Every row gives one point. The window is the flat piece filled in between its corners: a triangle in 3 columns, a solid with four corners in 4, and so on. A path goes straight from each point to the next, and from the last back to the first. List the points from which the path goes on through the window.

Window (3 x 3):
[[ 47   3  57]
 [ 34  47 -26]
 [  4 -53 -15]]
Path:
(1): [ 40   7 -39]
(2): [ 52  29 -32]
(3): [-11  39  -2]
(4): [-30  15 -46]
(5): [ 64 -22 -46]
(6): [ 39 -60  24]
(7): [ 2 16 36]
(8): [ -4  51 -19]
(9): [ 79  18 -17]
(10): [ 68  45 -35]
(11): [-22  34   0]
(12): [-54 -40 -19]
(13): [ 29 -18 -50]
(14): [ 42  23 -55]
(15): [-12  53 -31]
(16): [-26  18 -17]
Through the window after points: 2, 8, 10

Window:
[[ 15  44  40  12]
 [-45 -41 -26   8]
 [-37 -81   8 -10]
 [ 67  25  20  -4]]
Path:
(1): [ 28  44   8 -48]
(2): [35 22 13 30]
(3): [ -47 -105  -28   59]
(4): [-21 -55   0 -37]
(5): [  2  13 -37 -39]
(6): [ 35 -23  21  19]
(7): [18 11  7 29]
(8): [ -4   8   4 -31]
(9): [-50 -10 -41 -50]
(10): [-21 -62   3  57]
(11): [ -4 -82  20  46]
(12): [-49   2 -34 -15]
Through the window after points: 9, 11

Window:
[[ 36  27  40 -53]
 [-22 -25  10  51]
 [-35  14 -33 109]
 [  3   5  -3 -55]]
Path:
(1): [32 -3 14 26]
(2): [-59  28  45  32]
(3): [-61  50  21 -19]
(4): [ 10 -44 -44  44]
(5): [ 30 -18   0 -42]
(6): [ -9  13  49 -38]
(7): [-15  18  49 -28]
(8): [64 12 11 -5]
Through the window after points: none

Window:
[[-121   55  -24   -3  -45  -30]
 [  63  -33  -59   -1   33   -5]
 [  57    4   16  -25   28   45]
 [  -7  -38  -12   25    4   28]
 [ -23  -12  -15   15   25  -55]
 [  75   30    6   -6  -45  -43]]
Path:
(1): [-21  54  -1  27  13  -4]
(2): [-13 -26 -11 -58 -24  17]
(3): [ 15 -26  -3 -84  14  13]
(4): [ 36   3 -41  22   8   4]
(5): [-29  41 -33  52   4  12]
(6): [-61   6 -15 -62 -35 -42]
(7): [-39 -45 -14 -37 -23 -27]
(8): [ -2  -8 -20  56  12  -4]
Through the window after points: 1, 5

Window:
[[ 11  -7 -39 -30   2 -47]
 [ 32 -60  83  50 -40  27]
 [ 24  44 -18 -78  36 -33]
 [ 41  36 -32   0  29 -12]
 [-50 -15  24   7  43 -37]
 [-14 -47  50  38 -46  66]]
Path:
(1): [ 22 -13 -29 -62  73 -18]
(2): [-18  57 -27  30 -42 -17]
(3): [  9  38  14   3 -36 -36]
(4): [ 35  -2 -22  -6  46  21]
(5): [-10   5 -56 -46  97 -21]
(6): [-12  23   9 -23 -22 -57]
(7): [-13  -6  38  30 -35  19]
(8): [ 50 -64  19 -15  21  45]
(9): [ 52 -54  12  -1  42  44]
(10): [-16  53  25  14 -27 -17]
(11): [  9  37  -2  19 -49 -54]
(12): [ 46 -39 -12 -42  30  24]
(13): [ 43 -54 -31  25  49  42]
(14): [-11  -8  35  -9 -40 -38]
(15): [-15 -10  53  32 -42  24]
(16): [ 27 -68  51  33 -23  45]
Through the window after points: 3, 7, 13, 15

Window, 8 rows:
[[ 34 -64   4 -50  -9  19   7 -36]
 [  2  78  67  29  22  32  31  28]
 [  3  35   8 -26 -51 -37  28  17]
 [ 72  90 -15 -22  12  41  -5 -38]
 [ 39  56 -15 -14  11  28 -83  -9]
 [ 22  33 -72 -32  -2 -36  32  34]
 [ 10 -34 -51 100 -13  59 -70  12]
 [ 45   5 -27  17 -32 -69 -26  51]]
Path:
(1): [ 32  -1  23   7  27 -13  11 -30]
(2): [  9  16 -40  74   9  16 -61 -32]
(3): [ 18 -27 -21  60 -22  62 -31  46]
(4): [ 32  58 -26 -20 -36  60 -32  58]
(5): [ 19   7 -29  40  29 -30  19 -26]
(6): [ 35  18 -12  17  17 -16 -39 -44]
(7): [ 39  14 -13 -24   0  38 -33   6]
(8): [ 50  69  28 -11 -16  57  10  53]
(9): [ -1 -44  -1   2  15 -34   1 -50]
(10): [ -5   3  -5  22  10 -55  12 -40]
(11): [ 75 -12 -47 -54 -42  56 -42  37]
(12): [ 50  27 -16   3  -7  30 -35  42]
(13): [  4  63 -44  45  -5 -41 -27 -18]
(14): [ 10  19 -44  -5  18 -60  30  -6]
(15): [ 46  46 -37 -17 -30  70 -34  56]
(16): [ 28  21   2  -9 -50  47 -31  16]
Through the window after points: 2, 4, 8, 14

Window:
[[-60 -33   2  81 -35   2 -73 -25]
 [ 33  45 -29  51 -37  57 -22   3]
 [ 28  -1  36 -29  30  59  42  75]
 [-29 -11 -63  67 -29  41   3 -13]
 [ -7  64  42 -66  64  -2  29   5]
 [ 13  10  28 -37  16 -71  13  -6]
 [ 52 -21 -16 -25  12  69   2 -22]
 [ 14  25  79   0  80 -27  49   5]]
Path:
(1): [ -3  40  40 -32  17  -1  31  -7]
(2): [-54  40  83  12 -33  23  21 -41]
(3): [ 68  -5 -54  -7  30 -34 -20  32]
(4): [ 36 -10 -39  10  44   8 -41  22]
(5): [-58  22  45  46 -37  18  36 -60]
(6): [-16  -1   5  14 -31  16  15 -63]
(7): [  9   4 -38  50  27  26 -16  28]
(8): [ 40   5 -12 -25  39  17  -4  18]
(9): [  3   8  36 -23   6  57  35 -10]
(10): [ 17 -20   4 -36 -23  52  18 -25]
(11): [ 59  -2 -22  12  53  52 -13  -3]
(12): [ -1  53  10 -64 102  21   1  23]
Through the window after points: 2, 8, 10, 12

Window, 9 rows:
[[ 121    9   46  -31   -3   42    9    8  -10]
 [   4   42    4   23   16    6  -14  -20   82]
 [  62  -31  -11  -24   11    1  -54  -59    8]
 [  56 -103   20  -20   36  -12  -22    8  -22]
 [ -57  -56  -30  -11   -4   21  -44    6   19]
 [ -27  -73  -32  -26   -2  -45   -9    5  -26]
 [ -47   24  -26   37   36   49   38   -7   19]
 [ -31   19  -77   41   20   34   20   22   61]
 [ -19  -84  -19   12  -29   14   20  -13    6]]
Path:
(1): [ -8 -34 -19  30 -26  16 -10  32 -12]
(2): [ 15  11  12  57  21 -32 -38 -36  22]
(3): [ 11  -5 -21 -47  19  49  -9   8  50]
(4): [-17 -24 -12  -9  14   9  34  -6  30]
(5): [-25 -29 -37  29   1  14 -30  14  19]
(6): [  1 -25 -13  53   3  -6 -50  21  -4]
(7): [-57 -28 -29 -35  15  47 106  -1  31]
(8): [ 27 -47   1 -99   4  48   0  32  19]
(9): [ 28 -32  12  11   0  -9 -18 -17 -12]
(10): [ -6 -45  -8  36  -2 -16   2   2 -24]
(11): [  0 -69 -14 -21   0  30  -4 -13  32]
(12): [-52 -32 -31 -16  47  14  20  -8  38]
Through the window after points: 10

Window, 11 rows:
[[  49  -13    8  -61   81  -37  -25  -12   -2  -32   29]
 [ -76  -43   15   54   -8   48  -41  -26   23  -30  -41]
 [  31   -3   12   11   82  -27  -24   19   38   31   41]
 [   6  -33   22   12 -105   32   17   20   -3   94   19]
 [ -36  -25   41   -9  -22   24   38   59   -8   95  -27]
 [ -46    1  -17   49  -61   95   37   -9   37  -50  -17]
 [  24   -9  -10  -32   22   14  -55   33   56  -16   -6]
 [  47   -9  -36  -31   56  -76   -4   -9   52    3  -10]
 [  43   16   51   25  -28  -21   11   40   -7   52  -38]
 [ -63  -29  -13   45  -51   22   -4   31   31  -80    7]
 [  11  -17  -31   26  -43   32    6   48  -41   65  -11]]
Path:
(1): [-27  16 -26 -15 -55  12  -2  17 -19  32  17]
(2): [-39  -2  -9   5 -26   2  -5  -6  39  27 -14]
(3): [ 67 -74   1  13  20  53  -9  53 -32 -42  32]
(4): [ 41 -90  28  23  43 -11 -15  46  58 -50 -21]
(5): [-29  66 -30 -15   0   2 -15  -9  -6  46  45]
(6): [  6  32   5   4  10  -4  -6  15 -10  19 -11]
(7): [  36 -109   73   14  -40   -1   12   38   45   45  -15]
(8): [  4 -36  22  36   3  17  22  10  29  -3 -21]
Through the window after points: 4, 6

Window:
[[  10   -2  -60   24  -19    7    4  -32  -64  -32   36]
 [ -33  -17  -50  -25  -15  -74   51   14   38  -63  -21]
 [ -39   65  -25   13   63 -112   -4   18   43   10   37]
 [  39   15   -2  -14   -6   39   12   -2 -104   37   25]
 [ -49   58   24   25  101   11   10  -19    1   -4  -35]
 [   9   12  -59  -15  -39   29    7  -43   51  -23  -10]
 [ -63  -43  -10   27   15  -45  -10    7  -26   80    7]
 [  21   65  -14   17  -57    0   16   -9  -88  -45  -31]
 [  22  -40   -4  -21  -31 -121   48  -58   -8  -53   15]
 [  18   50   28   27   -2   68   11    7   46  -44    8]
 [  31   62  -13  -36   -6  -27 -106   29   11  -38   71]]
Path:
(1): [-59  45  10   2  -5 -41  28 -14 -16   5  42]
(2): [ 27  25 -28   4  27 -27 -24  15 -12   5   9]
(3): [ 18  25 -27  35  27 -27 -22 -21  -2 -14  -2]
(4): [-24  29  14 -27 -17  11  22 -16 -17  -3  20]
(5): [-33   3 -37 -45  -9 -30  36   0 -12 -36  23]
(6): [ 34 -12  -9  95  -6 -82  -5 -15  20 -14 -66]
(7): [ 20   4 -32  25  19 -41  19 -11  -2 -23 -22]
(8): [-54  34  -6  -8  -4 -27  47 -18 -16 -11  18]
(9): [-27  55  21 -39  13 -23 -27 -13  -4 -22  27]
(10): [ 25  13 -35  40  28 -64  -4  27 -10  -7  26]
(11): [ 59   3 -34  30   4  -8  11 -23 -14 -32   6]
(12): [-89  51 -30 -22 -53  20  -2 -14 -83 -12  19]
(13): [-67  14  13 -37 -65 -51  32 -12  11 -70  63]
(14): [ 17  22 -25  22  13 -24   2 -13   2 -12 -14]
(15): [ 53  -6 -10  62  38  -5  -7  11   7  27 -51]
(16): [-92  20 -34 -40 -20 -30   8 -33 -18  -7  62]
Through the window after points: 1, 5, 11, 15

Window:
[[ 88  54 -61  37 -44  59  34  36  14  69  39 -35]
 [-38   9  52 -56 -40   0  18  34  14 -19  62 -28]
 [  0  50   7  -7 -47 -62 -35  21 -20   1  49 -34]
 [ -3   0  32  29 -18  11 -70 -63 -24 -34  21 -12]
 [ 74 -89  46   6 -17  -1 -14  33 -61  82  42 -14]
 [ 27  13 -56 -18 -13  58 -22 -29  -1 -10  12  59]
 [ 43 -62 -58   5   3  -3   8  35 -40 -41   2 -28]
 [ 36  72  -2 -16  36   5 -25  21  26  75 -35 -33]
 [ -3 -24  47  26 -20 -69 -39  -3  -3 -44 -76  52]
 [-65 -41 -17  -7  34   3 -26 -56  59   7   1  52]
 [ 62 -14  23 -34   4 -31  97   2  34  20  43  42]
 [-13  68 -31  14 -22  39   5 -25 -36  30  11  -9]]
Path:
(1): [ 45 -47 -26 103  64  58  -8  60  -3  -1  -3  35]
(2): [ -5  -5  -8  60  35  40 -30  14   0  17  72  55]
(3): [ -4  -7 -13 -40 -32 -22   5 -36   0   6 -46 -20]
(4): [  3  -2  -3 -13 -46 -11 -18 -26   3  -2 -21 -18]
(5): [-13  15  28  12  40 -15 -17  11 -22  10   8  45]
(6): [ 34  41  30  37  22   8 -38  46  26 -23  13  68]
(7): [ 28 -23 -30   2 -52 -18  15 -13 -23  26 -17 -42]
(8): [ 11 -17  28 -48 -50 -31   7   5  21  33  23  -7]
(9): [ 22  40 -20  91  67  38  -8  -1 -36 -35  10   3]
(10): [-22  17  45  29  46  36 -27  59 -37 -18 -29  87]
(11): [ 60   8 -24 -21 -39 -42 -15 -41  32  52  -2 -68]
(12): [ 49 -10  45 -62 -78 -35 -29 -45  32 -13 -18 -38]
(13): [ -3  -1 -24  44  47 -17  46  55 -30  13  45  53]
(14): [ 25  32 -40  20  38  25  32  45  31 -34  52  25]
(15): [ 12 -27  13 -26 -61  -2 -65 -66 -37  32 -47  33]
(16): [ 28 -28 -40 -49 -38 -28   6  -1 -38 -24  12 -40]
Through the window after points: 2, 6, 10, 12, 14, 16

Window:
[[ -66  -32   18   29   37  -16   29  -22   93  -39   -7   24]
 [   0   18  -14   11   43   45   -6   27   62   62   19  -33]
 [   2  -61  -60  -50   33  -17   19  -23  -35   51   43   44]
 [ -11  -50  109   48   77  -44   35   17   37  -47   53   36]
 [ -31   13   -6   -3   -4    2  -31   75   26   47   37  -13]
 [  15   25  -23   -1  -51   27   28   38  -11   84   13  -37]
 [  10   37   12   34  -17    3  -38    8   70   51   46    0]
 [  32   38  -23   41   11   15  -16   55   12   -8   54  -14]
 [ -42   33   54   26   40   39  -37  -14   38  -21   20   17]
 [  24   34  -43  -12    1   32  -40   33   27   70  -41   31]
 [  38  -25  -36 -101  -14    6   52   29   -5   45   56   29]
 [  18  -95  -14  -80   75  -50  -37  -68   -5  -42  -18   11]]
Path:
(1): [ 31  90   4 -61  45 -16  33  -5  27  36  12 -23]
(2): [  3 -44 -12   2   5  11 -11   1  17  20  29  25]
(3): [ 24 -31  11  11  10  30 -15   6  22  -8  -4   3]
(4): [-66  51 -19 -42  37 -69   6  37  45  68  53 -14]
(5): [  9  47  -3  11  19 -12  -6   7  33  43  27  17]
(6): [-14 -46 -20 -14 -13  56 -23  67  23  47   7 -37]
(7): [ 10 -25 -18  -4  -3  16 -17  15  28  15  14  21]
(8): [ 15  33  -5 -83  92 -46  25 -10  -7  14  15  -9]
Through the window after points: 5, 7
